Each row is a point. The last column is the point's height on a tilted bowl or saddle (a function of degree 2), plus a little noise. Along how many of its main directions does it bend up, bend down or stay straight?

Points:
[[-.44,-.68,-.77],
[-.11,.60,-.35],
[.08,.10,-.12],
[.43,.14,.05],
[-.21,.21,-.11],
[-.03,.73,-.51],
[.01,.30,-.16],
[-.07,.49,-.27],
[-.09,.20,-.13],
[-.09,-.18,-.24],
[.24,.08,-.07]]
Directions: 1 up, 1 down, 0 straight

Points, 10 rows:
[[.61,-.49,.42],
[.38,.51,.62],
[.12,-.39,-.29],
[-.28,.30,.10],
[.09,.07,-.43],
[-.26,.05,-.27],
[.32,.06,-.33],
[-.40,-.10,-.14],
[.04,.30,-.10],
[-.45,-.38,.14]]
Directions: 2 up, 0 down, 0 straight

Points, 18 rows:
[[-.06,.20,-.42,-.13],
[-.24,-.23,-.09,-.11],
[-.33,-.10,.08,-.17],
[.29,.29,.07,-.29],
[.44,.16,.49,-.38],
[.84,.70,.23,.34],
[-.53,-.55,-.40,.62],
[-.10,.04,-.34,-.14],
[.30,.34,-.07,-.25],
[.43,-.46,-.46,-.12],
[.29,.26,-.06,-.27],
[-.47,-.13,-.12,-.04],
[.69,-.16,.23,-.74],
[.01,-.40,.32,-.43],
[-.14,-.39,-.28,.04],
[.10,-.18,.04,-.38],
[.07,.00,-.37,-.07],
[-.23,.06,.21,-.28]]
Directions: 2 up, 1 down, 0 straight

Points (17 x 4):
[[.33,.01,-.01,.37],
[-.14,.94,.01,-.18],
[.19,.28,.26,.24],
[-.37,.30,-.04,.13],
[.30,-.35,.26,-.25],
[.14,.90,-.08,.34],
[.17,-.04,-.22,.36],
[-.59,.41,-.10,-.33],
[-.12,.18,-.35,.37],
[-.09,.06,.14,.32],
[-.21,.02,.13,.24],
[.35,.03,.12,.27],
[.08,-.04,-.32,.29],
[-.28,-.29,-.30,-.35],
[.40,-.43,.40,-.60],
[.26,.25,.13,.41],
[-.05,-.32,-.27,-.24]]
Directions: 0 up, 2 down, 1 straight

Points:
[[-.37,.13,.16,-.33],
[.49,.19,-.37,-.68],
[-.10,.19,.53,-.12],
[.36,.36,.21,-.24],
[.07,-.15,.36,-.36],
[.07,.48,.38,.03],
[-.58,.04,-.25,-.39],
[-.23,.40,.58,.14],
[-.57,.23,.11,-.30],
[.14,-.28,.26,-.35],
[.48,.45,.54,.16],
[-.07,-.34,.73,-.19],
[-.09,.24,.07,-.38],
[-.06,-.42,.04,-.21],
[-.06,-.20,-.14,-.39],
[.35,.13,.23,-.38]]
Directions: 1 up, 0 down, 2 straight

Points (24 x 5):
[[.21,.28,.11,.27,.14],
[.10,.01,-.31,-.27,.24],
[-.11,-.33,-.22,.19,.20],
[.17,-.21,-.41,-.50,.38],
[.28,.23,.26,.30,.13],
[.05,.08,-.56,.09,.41],
[.39,.35,.83,.46,.28],
[.13,.01,-.71,-.40,.57],
[.02,-.22,.25,.74,.43],
[.85,-.47,-.02,.52,.70],
[.18,.18,-.12,-.16,.16],
[-.08,-.23,-.28,.34,.28],
[-.19,-.04,.59,.16,.18],
[-.43,-.01,-.30,-.04,.19],
[-.44,-.13,.18,.15,.11],
[.07,-.28,.44,-.01,.16],
[-.19,.41,-.55,.44,.66],
[-.27,.00,-.07,-.01,.10],
[-.24,-.58,.68,-.29,.36],
[-.05,.22,.30,-.24,.09],
[.42,.14,-.18,.06,.22],
[-.34,.77,.03,-.12,.42],
[-.20,-.19,.18,.00,.07],
[-.16,.40,.01,-.28,.19]]
Directions: 3 up, 0 down, 1 straight

Points, 25 rows:
[[.10,-.13,-.42,.20,.35],
[-.05,-.72,-.17,-.23,.22],
[.66,-.27,-.42,-.12,.57],
[-.05,.43,.65,-.28,.33],
[-.04,.54,-.12,-.41,.38],
[.24,-.06,-.02,-.28,.04],
[-.09,-.06,.84,.03,-.19],
[-.32,.45,-.34,-.24,.33],
[-.42,.20,.20,.30,-.15],
[-.33,-.24,.26,-.34,-.02],
[.38,.13,.42,.32,.29],
[-.39,.11,-.12,.28,-.04],
[.44,-.03,.19,-.10,.15],
[-.10,.29,.33,-.24,.15],
[.12,.29,-.40,.20,.42],
[.46,-.02,.12,-.05,.22],
[.25,.38,.10,-.31,.33],
[.01,.02,.21,-.57,-.11],
[-.34,-.90,-.03,-.67,.29],
[.12,.42,-.35,-.03,.45],
[.40,.58,-.32,-.01,.85],
[.00,-.38,.06,.45,-.02],
[.04,.07,-.30,.28,.24],
[.10,.01,-.37,-.01,.29],
[-.31,.45,-.38,-.43,.36]]
Directions: 2 up, 1 down, 1 straight

Points, 25 rows:
[[.20,-.20,-.94,-.15,-.48],
[-.08,-.09,.02,.37,.39],
[.33,.12,.11,.03,-.02],
[.06,.07,-.27,-.33,-.10],
[-.18,-.05,-.02,.30,.36],
[-.28,.03,.48,.22,.53],
[.24,.53,.36,-.09,.10],
[-.18,-.35,.07,-.05,-.27],
[-.24,.28,-.20,-.09,.28],
[-.17,-.06,.20,.10,.21],
[.15,-.22,-.12,.06,.01],
[-.20,-.08,.22,.42,.46],
[-.29,-.07,-.21,-.15,.32],
[-.37,-.16,-.02,-.25,.35],
[.39,-.66,.34,-.25,-.60],
[-.28,-.34,.08,.29,-.18],
[-.11,.59,-.45,.42,-.64],
[-.34,-.12,.31,-.25,.21],
[.26,.02,.40,-.33,-.02],
[-.16,.16,.34,-.04,.54],
[.34,-.07,.53,-.03,-.09],
[.29,-.03,-.22,.02,-.13],
[.24,-.25,-.07,.24,.22],
[.07,.06,.22,.05,.16],
[-.38,-.49,-.30,-.28,.06]]
Directions: 2 up, 1 down, 1 straight

Points (46 x 7):
[[.23,.33,-.06,.11,-.07,.07,.05],
[-.32,.13,.26,-.43,.03,-.37,-.49],
[-.19,-.04,-.11,.10,-.55,.12,.03],
[-.51,.16,-.39,-.63,.12,-.45,-.39],
[.03,.16,.32,-.18,.19,.14,-.19],
[-.35,-.08,-.16,-.43,.65,-.16,-.11],
[.33,.14,-.16,-.37,.30,-.17,-.09],
[-.42,-.69,.17,.29,-.29,-.52,-.47],
[.17,.07,.14,.42,.19,-.45,-.13],
[-.09,.12,.57,.06,-.06,.02,.08],
[.39,-.01,.32,.20,.08,.10,.01],
[.21,.18,-.36,-.07,.00,-.41,-.09],
[-.68,.23,.00,-.33,-.62,-.13,-.54],
[-.22,.14,.47,.21,.66,.05,-.55],
[-.68,-.51,.35,.16,.13,-.03,-.24],
[.28,.00,.39,-.47,.00,-.90,.36],
[-.22,.00,.12,.34,-.03,.42,.44],
[-.26,-.25,-.15,-.25,-.60,-.15,-.33],
[.11,-.28,.14,.05,-.47,-.31,-.12],
[-.14,.16,.13,-.63,.27,-.20,-.53],
[.25,.00,-.40,.35,-.29,-.58,-.38],
[-.52,-.09,-.03,-.10,-.10,-.14,-.19],
[.47,-.55,-.43,.21,.08,.23,-.42],
[-.38,-.29,.01,-.06,.08,.23,.09],
[.57,-.06,-.02,.37,-.24,.00,-.09],
[.44,-.93,-.12,.09,.10,-.39,-.75],
[-.41,-.12,.07,.33,-.04,-.37,-.29],
[.31,-.12,-.01,.05,.35,.18,-.17],
[-.94,.14,.42,.54,.33,-.28,-.79],
[.30,-.08,-.33,-.02,.23,.00,-.05],
[-.19,.53,-.30,-.37,.02,.14,-.29],
[-.07,.16,.19,.08,.17,-.05,-.11],
[-.76,.25,-.16,.11,.46,-.42,-.43],
[-.50,.50,-.15,.25,-.48,-.07,-.31],
[.30,-.02,.04,-.13,-.18,-.28,-.07],
[.53,.42,-.33,.35,.48,.21,.15],
[.21,.46,-.40,-.20,-.32,.00,-.33],
[-.54,-.35,.00,-.10,.28,.09,-.01],
[-.41,.35,-.43,-.06,.25,-.34,-.18],
[.13,.35,.50,.00,.26,-.05,-.10],
[-.08,.12,-.24,.17,-.62,.13,-.07],
[.02,-.60,-.60,.06,-.29,.27,-.12],
[-.27,.34,.32,.18,.19,.00,-.15],
[-.21,-.47,-.32,-.70,-.71,-.11,-.68],
[.20,.60,-.16,-.06,-.10,-.25,-.14],
[-.16,-.12,.26,.27,-.22,.20,.25]]
Directions: 2 up, 3 down, 1 straight

Points, 45 rows:
[[.15,.02,.11,-.39,-.17,.29,-.51],
[-.24,-.23,-.12,.27,-.08,.05,.46],
[-.24,-.35,.00,.26,-.08,-.01,.51],
[.29,-.09,.26,-.09,.14,.37,-.34],
[-.11,-.12,.20,-.54,-.09,.00,-.18],
[-.04,.28,-.25,-.30,-.38,-.05,-.19],
[-.01,-.02,-.01,.22,-.07,.14,.21],
[-.17,.33,.08,-.20,-.38,.01,-.38],
[.21,-.09,.48,-.20,-.18,.03,-.42],
[.32,-.35,.08,-.06,-.07,-.21,-.01],
[.10,.44,.54,.44,-.16,.12,.15],
[-.43,.14,.11,.15,.42,.50,.33],
[.11,.12,.79,.27,-.21,-.61,-.94],
[.10,-.57,.14,.06,-.03,-.37,.13],
[-.43,-.43,-.25,-.07,.08,.41,-.06],
[-.07,.00,-.12,.01,.23,-.27,.24],
[-.32,-.10,-.03,-.02,.47,-.08,.15],
[.10,-.40,-.03,-.29,.06,.15,-.27],
[-.27,-.38,-.51,.34,.15,.27,.21],
[-.03,.02,.09,-.35,-.20,-.10,-.02],
[-.63,-.15,-.60,-.19,-.16,.04,.59],
[-.25,-.20,-.27,-.07,.46,-.28,.31],
[-.27,.03,-.05,-.47,.23,-.22,.35],
[.53,-.60,.19,.08,.03,-.38,-.22],
[.22,.22,.18,-.09,-.08,.14,-.21],
[-.25,-.26,.12,-.24,.23,.15,-.20],
[.29,.11,.45,.15,-.02,-.02,-.11],
[.28,-.14,.03,.26,-.20,.27,.01],
[.13,.18,.17,-.16,-.14,.16,-.28],
[-.01,.24,-.24,-.04,-.16,.10,-.10],
[.11,.09,.30,-.26,.08,.26,-.41],
[-.27,-.23,-.06,.05,-.06,.04,.31],
[.31,.05,.21,.39,-.25,-.26,-.11],
[-.15,-.03,.00,-.29,.94,.12,-.30],
[.01,-.32,-.06,-.01,-.02,-.33,.26],
[-.07,-.10,.02,-.43,-.06,-.05,.07],
[-.08,.10,-.15,-.03,.01,.24,.01],
[-.27,.48,.51,.03,.06,-.17,-.49],
[-.15,-.13,-.14,.33,-.02,-.04,.39],
[.07,.05,-.38,.26,.09,-.03,.13],
[-.25,.23,-.18,.48,.18,.19,.67],
[.29,-.05,.04,-.30,.33,-.14,.10],
[.11,-.04,-.34,.00,-.15,-.18,.08],
[.32,.17,.36,-.12,.19,-.19,-.16],
[-.29,.33,-.30,-.60,.06,.03,.27]]
Directions: 2 up, 3 down, 1 straight

Points, 41 rows:
[[.04,.29,-.13,-.01,.22,-.10,-.07],
[.13,-.10,.51,.45,-.05,.25,.36],
[.00,.54,-.27,.38,.69,-.16,.02],
[.17,.39,.08,.49,-.11,.04,-.06],
[-.45,-.57,-.32,-.17,.04,.20,-.41],
[.54,.19,.12,-.04,-.27,-.20,.04],
[-.35,.77,-.44,.00,.00,-.04,-.85],
[.29,-.19,-.39,-.06,-.05,-.28,-.10],
[-.25,.48,-.05,.08,.33,.28,-.18],
[-.18,-.50,.07,.12,.03,-.18,.04],
[.63,.05,.47,-.18,-.23,.41,.14],
[-.22,-.44,-.13,.24,.43,.54,-.70],
[-.32,.06,.15,.16,.01,.13,-.12],
[.01,.13,.09,.16,-.47,.14,-.01],
[-.19,.26,-.09,.00,-.43,-.21,-.40],
[-.03,.55,.19,-.47,-.31,.52,.36],
[-.36,-.13,-.42,-.43,-.17,.53,-.04],
[.31,.41,.12,.24,.06,.26,.17],
[.23,-.42,-.44,.18,.34,.45,-.28],
[.28,.38,-.22,-.28,-.16,.27,.12],
[-.18,.67,-.27,.02,.05,.48,-.28],
[-.01,.06,.24,.17,.55,-.68,.65],
[.50,-.40,-.12,-.27,.46,-.09,-.10],
[-.17,-.19,-.29,-.20,.26,.07,-.28],
[-.20,-.46,-.06,-.38,.10,-.05,-.19],
[-.34,.27,-.19,.28,.24,-.12,-.52],
[.27,.27,-.42,.26,-.89,-.28,-.34],
[-.10,-.12,-.31,-.14,-.11,.66,-.12],
[-.20,-.12,-.35,-.16,.09,-.09,-.32],
[.55,.28,-.39,.01,.02,.23,.32],
[-.13,.41,-.40,-.21,-.18,.12,-.29],
[.38,-.19,.10,-.76,-.94,-.36,-.47],
[.46,.63,-.60,-.11,-.23,-.35,-.36],
[-.40,.09,.40,.28,.43,-.14,.34],
[-.09,.14,.34,.31,-.05,.20,.08],
[.46,-.50,.04,-.40,.22,-.32,-.28],
[-.35,.36,-.02,-.15,-.15,-.74,-.49],
[.32,.04,.07,.13,.26,-.40,.27],
[.57,.07,.05,-.04,.34,-.08,.34],
[.41,.00,.57,.01,.34,.26,.32],
[.14,.10,-.29,-.10,-.03,.63,.04]]
Directions: 3 up, 2 down, 1 straight

Points, 77 rows:
[[-.66,.13,.17,-.06,.19,.16,-.55,.36,.32],
[.12,-.32,.15,-.20,.05,-.33,-.21,-.30,.05],
[.00,.32,-.08,-.07,-.28,.17,-.18,-.20,.03],
[-.12,-.33,-.28,.25,.25,.10,-.20,-.29,.12],
[.07,.66,-.13,.05,.11,-.57,.11,.08,.42],
[.23,-.47,.04,-.23,-.69,-.05,.07,.43,.49],
[.15,.31,-.05,-.42,.20,.04,.12,-.17,.06],
[-.41,-.06,-.33,-.27,-.24,-.44,.24,-.46,.46],
[-.06,.60,-.24,-.55,-.34,-.37,.33,-.29,.50],
[-.02,-.27,-.47,.29,-.12,-.30,.00,-.37,.30],
[-.02,-.10,-.47,.25,.21,.47,-.30,.33,.24],
[.18,.14,-.12,.07,-.18,-.43,-.24,.25,.11],
[.76,-.16,-.07,.38,-.15,-.40,-.60,-.20,.43],
[.49,-.02,.13,.24,.07,-.31,-.03,.15,.20],
[.16,.12,.53,-.32,.50,.04,.42,.25,.48],
[.27,-.13,-.48,.16,.08,.08,-.01,.28,.14],
[.01,.19,.05,-.32,.36,-.04,.10,.53,.19],
[-.30,-.17,.09,-.44,.12,-.33,-.14,-.66,.28],
[.03,-.41,.21,.06,-.09,.28,.09,-.62,.33],
[.20,.20,.35,-.45,-.09,-.31,-.51,-.13,.09],
[.02,.18,.22,-.24,-.46,.48,-.06,.30,.26],
[.33,-.43,.16,.27,-.23,-.13,.07,-.15,.28],
[.20,-.39,.01,.20,-.04,.56,-.33,-.05,.18],
[.12,.18,.30,-.13,.04,-.01,.23,-.41,.18],
[.18,.13,-.30,.24,-.27,-.03,-.18,-.07,.08],
[-.31,.34,.06,-.02,-.10,-.06,.15,.34,.22],
[-.09,.17,-.22,.14,.19,-.21,-.19,-.37,.08],
[.16,-.18,-.12,.12,.31,.20,-.08,.07,.03],
[-.63,-.03,.01,.16,.22,-.19,.15,-.41,.45],
[.19,-.04,.14,-.35,-.29,-.09,-.15,.38,.07],
[.11,-.07,-.57,.25,-.36,-.12,.56,-.21,.61],
[.46,-.54,-.02,-.22,-.03,-.27,-.07,.16,.20],
[-.42,-.11,.11,-.12,-.17,.32,.13,.05,.22],
[.39,.04,.18,-.04,.11,.14,.27,.17,.19],
[.12,-.03,.11,.22,.07,-.15,-.09,.66,.23],
[.39,-.41,-.07,-.28,-.53,.03,-.41,.33,.25],
[.20,.52,.64,-.47,-.18,.00,.32,-.12,.52],
[-.12,.04,-.48,-.01,.21,-.31,.22,-.12,.24],
[.20,-.35,-.33,.20,.41,-.03,-.07,-.07,.14],
[-.28,.07,-.43,.26,.10,.08,.01,.03,.20],
[-.58,.13,-.52,-.03,.16,-.46,.55,-.26,.79],
[-.28,-.37,-.47,-.36,.12,-.30,-.15,.25,.20],
[-.11,-.07,-.50,-.19,-.14,-.13,.05,.55,.21],
[.13,-.03,.14,-.37,-.07,.07,-.28,.04,-.07],
[-.30,.06,-.70,.19,.35,-.18,.09,-.01,.41],
[.07,-.01,-.12,-.04,-.38,-.36,.14,-.18,.20],
[.40,-.03,.03,.08,-.39,-.15,-.01,-.01,.16],
[.37,-.26,-.49,.33,.27,.16,.06,.11,.28],
[-.07,-.22,.21,.13,-.20,-.08,-.12,.94,.43],
[-.09,.35,-.04,.35,.08,.21,-.31,.09,.17],
[-.10,.50,-.33,.20,-.37,-.28,-.23,.20,.32],
[-.04,-.11,.04,-.40,-.01,-.47,.46,.05,.34],
[.09,-.25,-.08,.03,-.04,-.18,.23,.04,.12],
[.06,.02,-.19,.34,-.18,.32,.43,-.02,.39],
[-.44,-.20,-.10,.03,-.26,.15,-.06,.45,.25],
[.09,.12,-.03,-.30,-.33,-.16,-.12,.85,.30],
[-.71,.09,-.22,-.30,.18,.20,.05,.00,.33],
[.39,-.10,-.16,.10,.40,.04,-.13,-.52,.13],
[.10,.43,.35,-.48,.21,-.70,-.37,.35,.42],
[.61,.27,-.04,.26,.15,.05,-.07,-.01,.20],
[-.23,-.09,.21,-.25,-.26,-.33,-.24,-.09,.09],
[.14,.17,.25,.30,-.01,-.23,.24,-.02,.28],
[.54,-.48,.03,-.09,-.36,.42,.08,-.17,.41],
[-.35,.16,.28,.70,-.14,-.01,-.03,-.18,.59],
[.04,-.16,-.13,-.24,-.22,-.32,-.23,.04,.00],
[.13,-.28,-.10,-.31,-.09,.58,.55,.08,.49],
[-.70,.27,-.29,.11,-.17,-.13,.38,-.20,.65],
[.11,-.26,.21,-.37,-.28,.49,.04,-.21,.26],
[.06,.16,-.34,.04,.31,.06,.60,.13,.42],
[.20,.28,-.06,-.11,.04,.04,-.01,.01,-.03],
[.20,-.15,.08,-.23,-.23,-.31,-.05,.06,.06],
[.42,-.03,-.23,-.30,-.08,.26,.21,.10,.14],
[-.02,.21,.21,.59,-.31,.50,.28,-.14,.67],
[-.19,-.63,-.03,-.04,-.21,-.24,-.28,.13,.19],
[.25,.16,-.12,.56,.55,-.11,-.20,.25,.42],
[-.01,-.23,.48,.09,.00,-.04,-.15,.11,.13],
[.10,.61,.65,-.30,-.57,.48,.18,-.03,.75]]
Directions: 8 up, 0 down, 0 straight

Points (76 x 9):
[[-.22,.24,.35,-.25,-.08,-.07,.59,.33,.37],
[-.30,-.33,.15,-.17,.40,-.18,-.01,-.37,.46],
[.02,.41,.32,.08,.20,.26,.10,.11,.17],
[.50,.06,.41,.15,-.06,-.09,-.11,-.15,.15],
[.16,-.12,.05,-.45,-.19,-.10,-.07,-.10,-.03],
[-.92,.50,.03,-.07,.41,.22,-.10,.20,-.30],
[.26,-.38,-.07,-.10,.09,.17,.15,-.29,.37],
[-.17,-.30,.01,-.57,-.31,.17,.13,.27,.21],
[.29,.31,.20,-.13,.40,-.13,.04,.28,.26],
[.02,.19,.75,-.20,.32,.46,.39,.05,.89],
[-.24,.57,-.21,.20,-.48,.24,-.35,.06,.25],
[.09,.10,-.05,.15,-.16,-.22,-.14,-.08,.01],
[-.03,-.21,.11,.32,-.10,-.41,.22,-.03,.14],
[.63,-.32,-.63,.32,-.24,-.05,.07,.39,.66],
[.11,-.18,.04,-.37,.28,.11,-.23,-.07,.21],
[-.01,.39,-.37,-.43,.13,.01,-.14,.16,.00],
[-.09,-.29,-.02,-.15,-.11,.36,.23,.16,.19],
[.37,-.14,-.50,.16,.00,.45,.23,.05,.45],
[-.29,.50,-.01,-.12,-.25,-.12,-.62,-.04,.21],
[.07,.02,-.17,.08,.04,.42,.00,-.01,.13],
[-.04,.22,-.22,-.38,-.46,.27,.16,-.09,.25],
[-.38,.16,-.41,.70,.72,.15,.35,.09,.03],
[.53,.02,.04,.08,-.38,.15,-.16,-.28,.11],
[-.15,-.01,-.39,-.21,-.22,-.12,.04,.26,.04],
[.09,.02,-.32,.34,-.15,-.32,-.36,-.04,.20],
[.38,-.29,-.20,-.45,-.43,-.41,-.33,.35,-.24],
[.22,-.53,-.36,.26,.05,-.30,-.10,-.11,.35],
[.17,-.06,-.23,.28,.12,.21,.02,-.20,.33],
[.01,-.40,-.27,-.26,.34,-.02,.60,.23,.44],
[.19,-.34,-.40,-.03,.07,-.06,.16,.26,.25],
[-.22,-.25,-.11,-.31,-.14,.27,.23,-.17,.26],
[.07,.05,.03,.38,.02,.50,-.06,-.02,.28],
[-.10,-.12,.22,.11,.83,-.07,-.01,.11,.46],
[.51,.23,-.55,.15,-.40,-.09,.21,-.07,.51],
[.13,-.48,-.11,-.08,-.04,.23,-.14,.01,.18],
[-.38,.29,-.36,-.12,-.27,.31,-.17,-.19,.19],
[-.04,-.31,-.55,.21,-.14,-.25,-.17,.00,.36],
[.15,.32,-.03,.10,-.53,-.09,.46,-.40,.41],
[.56,.22,.16,.00,.13,-.02,.20,-.19,.44],
[-.18,.03,-.03,-.29,.35,-.24,.19,-.60,.52],
[-.12,-.42,-.42,.03,.01,.00,-.36,.00,.30],
[.36,.55,-.52,.08,-.11,-.17,.12,-.17,.43],
[.12,-.48,-.04,-.06,.25,.14,.17,.06,.34],
[-.03,.17,-.35,-.36,.15,.41,.00,-.26,.20],
[.25,.32,-.22,.39,.09,.36,.42,-.12,.32],
[.13,-.08,-.05,.23,.02,.11,-.30,-.15,.16],
[.10,.52,.42,-.27,.11,.37,-.25,.27,.40],
[.22,-.38,-.76,-.18,-.19,-.13,-.18,-.12,.44],
[-.35,-.18,-.16,-.12,.56,.32,.39,.00,.12],
[-.23,.56,.36,-.14,.01,.32,-.24,.09,.22],
[-.53,-.35,.05,.52,-.70,.31,.14,-.58,.78],
[-.08,-.59,-.27,.29,.10,.00,.21,-.37,.67],
[-.27,.05,.02,-.09,-.05,-.17,.00,-.13,.06],
[.32,-.62,.11,-.17,-.29,-.53,.19,.08,-.33],
[.44,-.07,-.45,-.25,.34,.37,.00,-.24,.53],
[-.10,.28,-.38,.06,-.36,.31,-.04,.02,.12],
[-.27,-.32,-.30,.10,.00,.26,-.11,.39,.14],
[.44,.09,.23,-.09,-.23,-.39,-.09,-.06,-.12],
[-.51,.40,.05,-.17,-.27,-.22,-.52,-.05,.22],
[-.17,.40,.09,.38,.31,.04,-.05,-.53,.49],
[.16,-.21,.16,.14,.20,-.23,-.07,-.28,.18],
[.13,.01,-.01,.26,.07,.32,-.13,.64,.14],
[.13,.52,.07,-.15,.06,.19,-.14,.37,.06],
[-.39,.00,.14,.03,-.16,-.09,.24,.12,.09],
[-.05,.27,-.20,.19,.00,.13,.12,.20,-.04],
[.25,.17,.35,-.10,-.06,-.62,-.04,-.48,-.03],
[.04,-.16,-.40,-.28,.09,.62,-.13,.27,.15],
[.16,.44,.20,.17,.05,.09,.21,.10,.21],
[.00,-.10,-.28,-.66,-.09,-.07,-.11,.43,.15],
[.20,-.12,.32,-.56,-.34,-.12,-.54,.17,-.15],
[.24,.19,.34,-.43,-.18,-.23,-.09,.07,.11],
[-.33,.08,.38,-.15,.08,-.24,.38,.41,.29],
[.01,.25,-.15,-.43,.07,-.23,.03,.28,.06],
[-.23,-.18,-.12,.04,.31,-.04,-.39,-.30,.37],
[-.19,.03,.01,.28,-.22,.21,.23,.05,.14],
[.00,.17,.34,-.24,.29,.09,-.94,-.69,.69]]
Directions: 7 up, 1 down, 0 straight
